Each point is reached from the start by the listed moves, each made 0, 1 or 2 times, or once backwards (-1), plus a little noise. Say if it took an odd or an even number of moves. Then give how often each move was made.

Moves:
(1): [.02, .33, .12, -.07]
(2): [-.18, .06, -.03, .22]
Start: [-.01, -.01, -.13, .06]
Points:
[-.35, .46, -.07, .42] => odd (1, 2)
[-.17, .39, -.03, .18] => even (1, 1)
[-.17, .72, .03, .11] => odd (2, 1)
[-.34, .75, .05, .36] => even (2, 2)

Moves:
(1): [.10, -.06, -.16, -.13, -.02, .14, .00, -.05, -.14]
(2): [-.13, .15, -.05, -.01, -.03, -.09, .13, -.12, -.07]
(3): [-.18, .11, -.13, .04, .04, .10, -.06, -.06, -.10]
(4): [.10, .14, .02, .14, .01, -.03, -.08, .21, .10]
(5): [.01, .06, .09, .06, .05, .03, -.13, .04, -.12]
(6): [.07, .01, .11, .07, .18, .06, .09, -.05, -.06]
Start: [-.15, -.09, .02, .00, .01, .03, .12, -.03, -.25]
Points:
[-.11, -.02, -.12, -.35, -.08, .11, .24, -.44, -.92] => even (2, 2, -1, -1, 2, 0)
[-.17, -.05, .35, .32, .46, .20, .10, -.02, -.26] => odd (-1, -1, 1, 0, 0, 2)
[.18, -.10, .02, .05, .50, .66, -.16, -.11, -.94] => even (2, -1, 1, 0, 2, 2)
[-.21, -.25, .02, .03, -.15, -.10, .03, .18, .14] => even (-1, -1, 0, 0, -1, -1)
[.20, -.28, .57, .25, .37, .01, .23, .09, -.07] => odd (-1, -1, -1, 0, 0, 2)

Moves:
(1): [-.25, -.23, -.02, .14, -.02, .04, .01, -.02, .16, .07, .00, .03, .17]
(2): [-.23, -.03, -.15, -.07, -.13, -.06, -.04, -.14, -.04, .08, .18, -.01, -.01]
(3): [-.21, -.22, .06, .02, .06, .15, -.11, -.04, -.06, .06, -.01, .03, .11]
(4): [.02, -.01, .05, -.02, .09, .10, .08, .03, -.01, -.02, -.11, -.08, .05]
(5): [-.19, -.09, -.01, .06, -.09, -.01, -.02, -.02, .01, .03, .09, -.03, -.01]
(6): [.12, .06, .05, -.06, .14, .01, -.04, .15, -.03, -.14, -.12, .08, .14]
(7): [-.06, .04, -.05, -.01, -.24, -.05, .03, -.05, -.02, .04, .10, .07, -.10]
(8): [.01, .13, -.03, -.01, -.17, -.19, .02, -.01, -.12, .04, -.03, -.09, -.08]
(9): [.00, -.09, -.02, .01, .03, .07, -.07, .03, .01, .00, -.04, -.02, .01]
(10): [.15, .08, .04, -.06, -.03, -.02, .06, -.05, .02, .00, .03, -.10, .01]
(11): [.04, .03, .04, .05, .08, .11, -.12, .02, .08, -.05, -.10, -.06, .07]
(12): [.05, .06, -.04, -.08, -.06, -.08, .09, -.12, -.07, -.05, .07, -.01, -.07]
Start: [-.09, -.03, -.13, -.08, .10, -.04, -.02, .02, .13, .08, .00, -.04, -.06]
Points:
[-.94, -.80, -.14, .10, .05, .37, -.47, -.05, .14, .25, .25, .29, .07] => even (0, 0, 2, -1, 1, 0, 1, -1, 1, -1, 0, 0)
[-.04, .34, .07, -.21, -.09, -.02, -.13, .22, -.14, -.13, -.51, -.16, .21] => even (0, 0, 1, 2, 0, 2, 2, 2, -1, 0, 2, 0)
[-.12, -.18, -.40, -.41, .13, .06, .34, -.20, .25, .04, .23, -.23, .20] => even (1, 2, -1, 2, 0, 1, 0, -1, 2, 2, -1, 1)
[-.40, -.11, -.17, -.09, -.36, -.23, .46, -.27, .14, .20, .32, -.09, -.09] => even (1, 0, 0, 1, 1, 0, 1, 0, -1, 1, -1, 1)
[-.32, -.26, -.24, -.06, -.08, -.36, .00, .17, .03, .01, -.19, .01, .28] => even (2, 0, 0, 0, 0, 2, 0, 2, 2, 0, -1, 1)
